Each row is a point. Each copy is the shape, with its points in the same order, stretched, turned, moved and blurred by noise. Is it also mirrored, or only turned?

Shape:
[[ 0.61  0.06  0.16]
 [ 0.39 -0.02 -0.19]
 [-0.12 -0.21  0.28]
 [ 0.50 -0.15 -0.14]
 [-0.42 -0.06 -0.38]
 [-0.45  0.07 -0.05]
 [-0.41 -0.29  0.15]
 [ 0.54  0.14 -0.07]]
Copy 1:
[[ 0.43  0.50 -0.38]
 [ 0.14  0.09 -0.40]
 [ 0.29  0.00  0.23]
 [ 0.31  0.23 -0.45]
 [-0.40 -0.48  0.06]
 [-0.37 -0.29  0.26]
 [ 0.07 -0.23  0.35]
 [ 0.16  0.30 -0.43]]
Copy 1 is: only turned
Copy 2:
[[-0.20  0.29 -0.35]
 [-0.28 -0.02 -0.30]
 [ 0.27  0.04  0.00]
 [-0.24  0.00 -0.43]
 [-0.06 -0.44  0.18]
 [ 0.10 -0.21  0.35]
 [ 0.35 -0.16  0.10]
 [-0.34  0.17 -0.27]]
Copy 2 is: only turned
Copy 3 (8 x 3):
[[-0.50  0.18  0.51]
 [-0.38 -0.06 -0.02]
 [ 0.25 -0.56  0.52]
 [-0.52 -0.15  0.12]
 [ 0.42 -0.60 -0.49]
 [ 0.61 -0.46 -0.09]
 [ 0.47 -0.82  0.29]
 [-0.44  0.23  0.14]]
Copy 3 is: mirrored

Shape, 12 rows:
[[ 0.08 -0.14 -0.20 -0.15  0.02 -0.12]
 [-0.14  0.23  0.29 -0.16 -0.61  0.23]
 [-0.48  0.00 -0.01  0.02  0.16  0.18]
 [-0.16 -0.01  0.29 -0.06  0.34 -0.27]
 [-0.02  0.13  0.20  0.92  0.05 -0.02]
 [-0.05  0.18  0.25 -0.11 -0.42  0.25]
 [-0.13 -0.08  0.21  0.03  0.21 -0.13]
 [ 0.02 -1.79  0.24 -0.03  0.23 -0.22]
 [ 0.02  0.08  0.06 -0.13  0.09  0.33]
 [-0.12 -0.11  0.10 -0.16  0.27  0.23]
 [-0.15  0.20  0.07 -0.08 -0.29 -0.02]
 [ 0.05  0.15  0.27 -0.09  0.15  0.17]]
Copy 1 (12 x 6):
[[-0.14  0.16 -0.15 -0.07 -0.14 -0.23]
 [ 0.23 -0.40 -0.32 -0.51 -0.23  0.54]
 [-0.36 -0.14  0.19 -0.37  0.34  0.39]
 [-0.11  0.44 -0.11 -0.15  0.54  0.18]
 [ 0.09 -0.31  0.75  0.40  0.17  0.25]
 [ 0.15 -0.34 -0.23 -0.40 -0.20  0.47]
 [-0.10  0.30 -0.01 -0.14  0.30  0.22]
 [-0.06  1.89  0.67 -0.14 -0.78  0.12]
 [-0.26 -0.21 -0.15 -0.18 -0.02  0.41]
 [-0.36  0.08 -0.07 -0.23  0.11  0.42]
 [ 0.07 -0.17 -0.19 -0.33  0.03  0.12]
 [-0.13 -0.05 -0.20 -0.12  0.17  0.48]]
Copy 1 is: mirrored
Copy 2 (12 x 6):
[[ 0.03 -0.07 -0.03 -0.07  0.18  0.32]
 [ 0.35  0.25  0.53 -0.71  0.11  0.01]
 [-0.09  0.34  0.21  0.09  0.06 -0.43]
 [ 0.22  0.01  0.24  0.43  0.19  0.09]
 [ 0.00  0.57  0.59  0.15 -0.87 -0.08]
 [ 0.33  0.29  0.37 -0.48  0.07  0.03]
 [ 0.11  0.16  0.24  0.28  0.17  0.10]
 [-1.29  0.66  0.50  0.26  1.44  1.08]
 [ 0.25  0.37 -0.06  0.00  0.10 -0.03]
 [ 0.09  0.38 -0.06  0.21  0.27 -0.04]
 [ 0.25  0.01  0.33 -0.35 -0.04 -0.01]
 [ 0.45  0.31  0.08  0.15  0.08  0.06]]
Copy 2 is: only turned
Copy 3, 12 rows:
[[-0.04  0.19 -0.03 -0.10 -0.26 -0.13]
 [ 0.34  0.44  0.08  0.46  0.31  0.08]
 [-0.41  0.07 -0.10  0.21  0.13 -0.02]
 [-0.32 -0.42  0.07  0.02 -0.21 -0.14]
 [-0.20 -0.47 -0.73  0.35 -0.21  0.34]
 [ 0.29  0.30  0.02  0.37  0.33  0.04]
 [-0.24 -0.25 -0.09  0.06 -0.08 -0.01]
 [-0.61 -0.39  0.21 -0.93 -0.49  1.01]
 [ 0.03  0.10 -0.18  0.02  0.33 -0.10]
 [-0.23 -0.02 -0.14 -0.12  0.24 -0.07]
 [ 0.07  0.22  0.04  0.36 -0.03 -0.09]
 [ 0.05 -0.10 -0.11  0.03  0.25 -0.13]]
Copy 3 is: only turned
Copy 4 (12 x 6):
[[ 0.02  0.09 -0.05  0.36 -0.08  0.05]
 [ 0.35 -0.13 -0.14 -0.44  0.01  0.10]
 [-0.29 -0.02 -0.30 -0.13  0.14  0.29]
 [-0.28  0.23 -0.41 -0.05 -0.14  0.08]
 [-0.44 -0.34 -0.34 -0.06  0.11 -0.45]
 [ 0.31 -0.01 -0.02 -0.35  0.08  0.07]
 [-0.28  0.13 -0.31 -0.05 -0.10  0.01]
 [-0.83  0.14  0.87  0.13 -0.72  0.24]
 [ 0.01  0.13  0.03 -0.08  0.21 -0.08]
 [-0.25  0.32  0.02  0.00  0.03  0.08]
 [ 0.12 -0.12 -0.35 -0.19  0.04  0.11]
 [ 0.00  0.33 -0.06 -0.03  0.04 -0.06]]
Copy 4 is: mirrored

Shape, 13 rows:
[[ 0.03 -0.02  0.36 -0.02 -0.23 -0.16  0.19 -0.16 -0.09]
 [-0.01 -0.31  0.40  0.10  0.24 -0.50 -0.09  0.52  0.43]
 [ 0.01  0.02 -0.09  0.14 -0.15  0.23  0.52 -0.14  0.00]
 [-0.58 -0.45 -0.15  0.32 -0.14 -0.18 -0.30  0.80 -0.15]
 [-0.03 -0.11 -0.57 -0.34  0.19  0.57 -0.17  0.16  0.09]
 [-0.09 -0.58  0.37  0.14 -0.43 -0.09  0.13  0.62  0.10]
 [ 0.13 -0.17 -0.30 -0.09  0.21 -0.03 -0.05  0.02 -0.16]
 [ 0.05  0.17 -0.12  0.36  0.57  0.01 -0.07  0.03  0.24]
 [ 0.34 -0.16 -0.41  0.00 -0.30  0.71 -0.42  0.65  0.01]
 [-0.11 -0.26 -0.02  0.16  0.35 -0.09  0.28 -0.52  0.61]
 [-0.73 -0.23 -0.49 -0.02 -0.17 -0.16 -0.55 -0.22 -0.27]
 [-0.09  0.23 -0.40  0.00 -0.33 -0.02  0.05  0.28 -0.06]
 [ 0.42 -0.24 -0.40  0.09  0.02 -0.13 -0.25 -0.10  0.10]]
Copy 1:
[[-0.32  0.15 -0.05 -0.20 -0.19 -0.10  0.06  0.27 -0.06]
 [ 0.18 -0.80  0.17  0.01 -0.31 -0.44 -0.26 -0.11 -0.09]
 [-0.02  0.31 -0.33 -0.42  0.07 -0.04 -0.02  0.39 -0.18]
 [ 0.38 -0.72  0.54 -0.33  0.13  0.24 -0.37  0.24  0.18]
 [ 0.59  0.37 -0.17 -0.30  0.06  0.28 -0.03 -0.19  0.38]
 [ 0.03 -0.50 -0.11 -0.72 -0.26 -0.13 -0.38  0.53  0.08]
 [ 0.14  0.09 -0.14 -0.10  0.12  0.25  0.13  0.05  0.42]
 [ 0.35 -0.03  0.14  0.50  0.16 -0.17 -0.13 -0.35  0.06]
 [ 0.57  0.32 -0.21 -0.40  0.03  0.55 -0.65 -0.02  0.87]
 [ 0.20 -0.01 -0.09  0.23 -0.37 -0.41  0.30  0.27 -0.40]
 [ 0.15  0.02  0.68  0.13 -0.08  0.58  0.30  0.11  0.29]
 [ 0.12 -0.01 -0.03 -0.27  0.04  0.47 -0.30 -0.04 -0.07]
 [ 0.18  0.03 -0.24  0.20 -0.11  0.42 -0.01  0.14  0.58]]
Copy 1 is: mirrored
Copy 2 (13 x 9):
[[ 0.20  0.01 -0.06 -0.09 -0.04 -0.07 -0.21  0.57 -0.29]
 [ 0.39  0.28  0.26  0.60  0.00 -0.23 -0.71  0.26  0.28]
 [-0.12 -0.27  0.13 -0.19  0.11  0.39  0.16  0.47  0.16]
 [-0.05  0.77  0.83  0.39 -0.23 -0.47 -0.33 -0.02  0.54]
 [-0.31 -0.01  0.47  0.27  0.29  0.23  0.28 -0.46  0.14]
 [ 0.52  0.07  0.76  0.32 -0.17 -0.19 -0.30  0.48  0.12]
 [ 0.08  0.06  0.34  0.04  0.38 -0.08 -0.11 -0.05  0.27]
 [-0.45 -0.09 -0.21  0.37  0.15  0.07 -0.08  0.05  0.59]
 [-0.13 -0.62  0.70  0.24 -0.33 -0.19  0.36 -0.64  0.40]
 [-0.36 -0.22  0.05  0.18  0.54  0.46 -0.33  0.71 -0.20]
 [-0.62  0.80  0.48 -0.10  0.09 -0.46 -0.35 -0.04 -0.42]
 [-0.16  0.06  0.32 -0.27 -0.36 -0.05 -0.21 -0.31  0.31]
 [ 0.02 -0.55  0.46 -0.15  0.26 -0.27 -0.37 -0.12  0.14]]
Copy 2 is: mirrored
Copy 3 (13 x 9):
[[-0.31 -0.38 -0.23  0.58 -0.09 -0.09 -0.16 -0.08  0.12]
 [ 0.12 -0.16 -0.54  0.35  0.21  0.38  0.00  0.38  0.28]
 [ 0.06 -0.44 -0.08  0.30 -0.41 -0.10 -0.46 -0.35 -0.50]
 [-0.20 -0.05  0.09  0.10  0.10  1.04  0.69  0.32 -0.34]
 [ 0.27 -0.07 -0.08 -0.63  0.30 -0.11  0.24  0.17 -0.26]
 [-0.37 -0.65 -0.55  0.59  0.12  0.61  0.10  0.12 -0.48]
 [ 0.15  0.01 -0.20  0.12 -0.09 -0.16  0.38  0.10 -0.13]
 [ 0.75 -0.08  0.09  0.03 -0.09  0.04  0.10  0.01  0.21]
 [ 0.27 -0.82 -0.31 -0.09  0.41  0.14  0.88  0.15 -0.42]
 [ 0.29  0.30  0.02  0.03  0.30 -0.08 -0.85  0.01 -0.20]
 [-0.51  0.59  0.70 -0.16  0.33  0.33  0.51  0.44 -0.06]
 [ 0.11 -0.22  0.02 -0.04 -0.46  0.02  0.27  0.38 -0.27]
 [ 0.19  0.09 -0.14  0.32  0.07 -0.34  0.42  0.35 -0.21]]
Copy 3 is: only turned

Shape (16 x 11):
[[ 0.20  0.04 -0.08 -0.05  0.15  0.14 -0.23  0.42  0.07  0.24  0.29]
 [ 0.06 -0.63  0.39  0.20 -0.43  0.42 -0.20  0.47 -0.01 -0.06  0.25]
 [ 0.34  0.01 -0.08  0.33 -0.10 -0.06  0.29 -0.78  0.41  0.36  0.14]
 [ 0.12  0.13 -0.36  0.28 -0.08 -0.31  0.28 -0.07  0.26 -0.15  0.02]
 [ 0.06  0.24  0.11  0.20  0.30 -0.09  0.57 -0.76  0.09 -0.07  0.61]
 [-0.31 -0.27  0.35  0.55 -0.31  0.32  0.13  0.20  0.19  0.41  0.23]
 [-0.29 -0.37  0.28  0.11 -0.20  0.17 -0.20  0.19  0.21  0.08  0.23]
 [ 0.11 -0.42  0.39  0.56 -0.07  0.06 -0.23 -0.02 -0.28  0.35 -0.33]
 [-0.16 -0.06 -0.36 -0.13  0.45  0.17  0.18  0.31  0.07  0.11 -0.26]
 [-0.03  0.00 -0.06 -0.45  0.18  0.29 -0.10  0.40 -0.24  0.57 -0.01]
 [-0.22 -0.13 -0.22 -0.45 -0.04 -0.16  0.16  0.31 -0.35  0.35 -0.03]
 [-0.29  0.41  0.35 -0.02  0.32 -0.34  0.13 -0.26  0.25  0.27  0.56]
 [ 0.30 -0.13  0.36 -0.07 -0.02 -0.08  0.04 -0.74  0.40  0.30 -0.09]
 [-0.22  0.18 -0.25 -0.21 -0.12  0.27 -0.32  0.04 -0.31  0.20 -0.06]
 [-0.40  0.37 -0.36 -0.29  0.37  0.44 -0.30  0.24 -0.31 -0.07 -0.38]
 [-0.52 -0.29 -0.42 -0.16  0.37  0.24 -0.48  0.48 -0.21  0.21  0.26]]
Copy 1, 16 rows:
[[ 0.03  0.19 -0.29  0.09  0.04  0.26 -0.08 -0.13  0.26  0.37  0.06]
 [ 0.01  0.38  0.26 -0.46 -0.61  0.05 -0.65 -0.33  0.57  0.21  0.05]
 [-0.18 -0.15 -0.03  0.96 -0.32 -0.34 -0.15 -0.08 -0.50 -0.33 -0.20]
 [-0.16  0.16 -0.12  0.48 -0.26  0.18 -0.06  0.27 -0.50  0.04 -0.02]
 [-0.38  0.09  0.06  0.63 -0.51 -0.22  0.05 -0.63 -1.02 -0.12 -0.08]
 [ 0.14 -0.01 -0.01  0.05 -0.94 -0.02 -0.69 -0.21  0.15  0.21 -0.32]
 [-0.01  0.13  0.06 -0.29 -0.52  0.03 -0.48 -0.25  0.23  0.22 -0.34]
 [ 0.76  0.11 -0.04 -0.27 -0.21 -0.27 -0.67 -0.11  0.24 -0.27 -0.12]
 [ 0.26  0.18 -0.29  0.09 -0.04  0.79  0.05  0.06  0.10 -0.20 -0.14]
 [ 0.51 -0.13 -0.29 -0.22  0.03  0.57  0.21 -0.14  0.54  0.10 -0.05]
 [ 0.55 -0.19  0.00 -0.41 -0.14  0.58  0.37  0.02  0.11  0.17 -0.12]
 [-0.17 -0.06 -0.39  0.13 -0.40 -0.26  0.11 -0.50 -0.62  0.46 -0.44]
 [-0.03 -0.06 -0.10  0.28 -0.21 -0.54 -0.04 -0.23 -0.16 -0.51 -0.40]
 [ 0.24 -0.38 -0.18 -0.18  0.05  0.46 -0.19  0.09  0.07 -0.04  0.05]
 [ 0.25 -0.23 -0.49 -0.36  0.22  0.92 -0.10  0.09  0.17 -0.25  0.09]
 [ 0.38 -0.02  0.03 -0.20  0.19  0.92 -0.37 -0.15  0.27  0.43 -0.26]]
Copy 1 is: only turned
Copy 2 (16 x 11):
[[-0.18 -0.05 -0.26  0.37  0.17  0.06 -0.07 -0.31 -0.03  0.43 -0.04]
 [ 0.14 -0.12 -0.06  0.63  0.81  0.30  0.23 -0.54  0.17 -0.28  0.46]
 [ 0.62  0.19  0.30  0.55 -0.26 -0.31 -0.21  0.27  0.16 -0.21 -0.51]
 [ 0.14  0.21  0.28  0.01 -0.19  0.07 -0.10  0.52  0.10 -0.03  0.00]
 [ 0.41 -0.13  0.14 -0.01  0.26 -0.35 -0.17  0.48  0.86 -0.03 -0.49]
 [ 0.03 -0.37  0.44  0.70  0.77  0.23  0.21  0.11 -0.06 -0.34 -0.04]
 [-0.22 -0.17  0.04  0.55  0.62 -0.06  0.21 -0.10  0.19 -0.24  0.29]
 [ 0.50  0.02  0.44  0.51  0.46 -0.20  0.47 -0.14 -0.50 -0.44  0.23]
 [-0.26  0.33 -0.28  0.25  0.24  0.34  0.48  0.31 -0.09  0.43 -0.23]
 [-0.20 -0.16 -0.51  0.38 -0.01  0.33  0.40 -0.48 -0.08  0.44 -0.36]
 [-0.03 -0.21 -0.15  0.09 -0.26  0.49  0.57  0.09  0.24  0.20 -0.22]
 [-0.43 -0.60  0.44  0.09  0.18 -0.50 -0.05  0.25  0.74  0.22 -0.24]
 [ 0.36  0.25  0.53  0.42 -0.37 -0.65  0.09 -0.30  0.52 -0.29 -0.30]
 [-0.24 -0.20 -0.52 -0.01 -0.08  0.31  0.08 -0.13 -0.42 -0.18 -0.05]
 [-0.77  0.08 -0.67 -0.18  0.12  0.27  0.06  0.07 -0.67 -0.14 -0.10]
 [-0.50 -0.42 -0.92  0.57  0.71  0.27  0.26  0.09 -0.20  0.31  0.19]]
Copy 2 is: mirrored
